Every row gives one point. Each copy is the shape, with its points in the same order, stretched, turned, moved and blurred by noise. Is it also mirrored, or only turned?

Shape:
[[  6 -31 -31]
 [ 21  -2 -21]
 [ 10 -57 -20]
 [-44 -29 -18]
 [ -4  25  41]
 [ 32 -11   0]
 [-19   8 -11]
 [ -8  74 -11]]
Copy 1 (8 x 3):
[[  1 -11 -37]
 [ 25  -4 -12]
 [-14 -36 -37]
 [-46   5 -32]
 [  7  19  64]
 [ 29 -18   6]
 [-11  19  -2]
 [ 25  70  36]]
Copy 1 is: only turned
Copy 2, 8 rows:
[[ 14  -8 -40]
 [ 25   1  -9]
 [  5 -42 -48]
 [-23   9 -45]
 [-18 -18  39]
 [ 20 -29  -6]
 [ -9  19  -6]
 [ 12  67  41]]
Copy 2 is: only turned
Copy 3, 8 rows:
[[-53  -8 -24]
 [-17  -1 -36]
 [-71 -41 -11]
 [-64  29  39]
 [ 44   7  25]
 [  4 -26 -34]
 [-16  37   6]
 [ 39  85 -21]]
Copy 3 is: only turned

Shape:
[[ -2  -8   7  34]
 [-26 -30 -27 -36]
 [-14 -26 -29  36]
 [-27 -98 -13 -43]
 [ -6  12  10  41]
 [ 36  34   3 -29]
 [ 41  30 -11 -10]
 [ 40 -67 -14 -41]
 [-19  21  43  -4]
 [ 39  25  21 -23]]
Copy 1, 10 rows:
[[  0  27  -9  -6]
 [  4 -33  38   9]
 [ 17  20  -7  28]
 [ 46 -55  24 -25]
 [ -5  37   0  -1]
 [-75 -12   5 -12]
 [-67  -5 -13   8]
 [-15 -52 -26 -19]
 [-16  11  33 -44]
 [-66  -7  -5 -31]]
Copy 1 is: only turned
Copy 2, 10 rows:
[[ 13 -35  29   9]
 [-33 -23 -46  -1]
 [  2 -51  36   3]
 [ 15 -81 -51  14]
 [  8 -18  40   5]
 [-22  34  -7  40]
 [-20  14  15  41]
 [ 20 -46 -27  65]
 [  5  31 -17  -7]
 [ 14  26 -10  45]]
Copy 2 is: only turned

Shape:
[[ 61  -6 -41   4  -4 -31   0 -72]
 [  7 -20 -57  25 -29  16   3 -45]
 [-48  30 -27  12   6 -53   9 -56]
 [  2  37  26  11 -24  32 -67  -3]
 [  2 -49 -39  12 -42  -5 -12  36]
 [ 64  15  31 -43 -42  36 -17  35]
 [-10 -30  18  17  42 -56 -44 -63]
 [ 10  18 -20  18 -15 -25   2  29]
 [ 26  -7 -63  25  30 -13  31  13]
 [  4 -54   3 -41  27  35 -31 -13]
 [-29 -26  29  33  -1 -35  29  10]]
Copy 1, 11 rows:
[[ 30 -14  50  29   6 -32  42 -12]
 [ 26   6  53  -8   4  -6  29   2]
 [-18  38  11  58  -7  36  50 -23]
 [ -5 -19 -26 -28 -48 -20   9  -6]
 [ 12 -15  41   6 -12   5  -5  46]
 [-21 -35  21 -24 -32 -59 -38  -9]
 [-24 -13 -25  38   9   3  75  15]
 [  4  14  16  37   0 -14  -8   8]
 [ 32  17  39  20  47 -13 -10   7]
 [-13 -73   5 -28  12  -4   7   8]
 [-50  36  19  24  13  14  22  18]]
Copy 1 is: mirrored
Copy 2:
[[ 15 -60  70  -6 -57  23  65   7]
 [-44 -57  27  15 -45  56  20  11]
 [ 14 -13  67  21  -8   9 -43   3]
 [ 28  54  -7 -12  -7  50   5 -34]
 [-61   1   1  24 -53  44  22  14]
 [  0  28 -11 -52 -47   5  61 -52]
 [ 51  18  22  54  -1   3  11  22]
 [-20   5  36 -32 -21  16  -3   5]
 [-52 -55  54  -1  -2  28  31  19]
 [  0  -1 -12  52   9  14  52 -26]
 [-18   4  -4   3 -15   3 -49  25]]
Copy 2 is: only turned
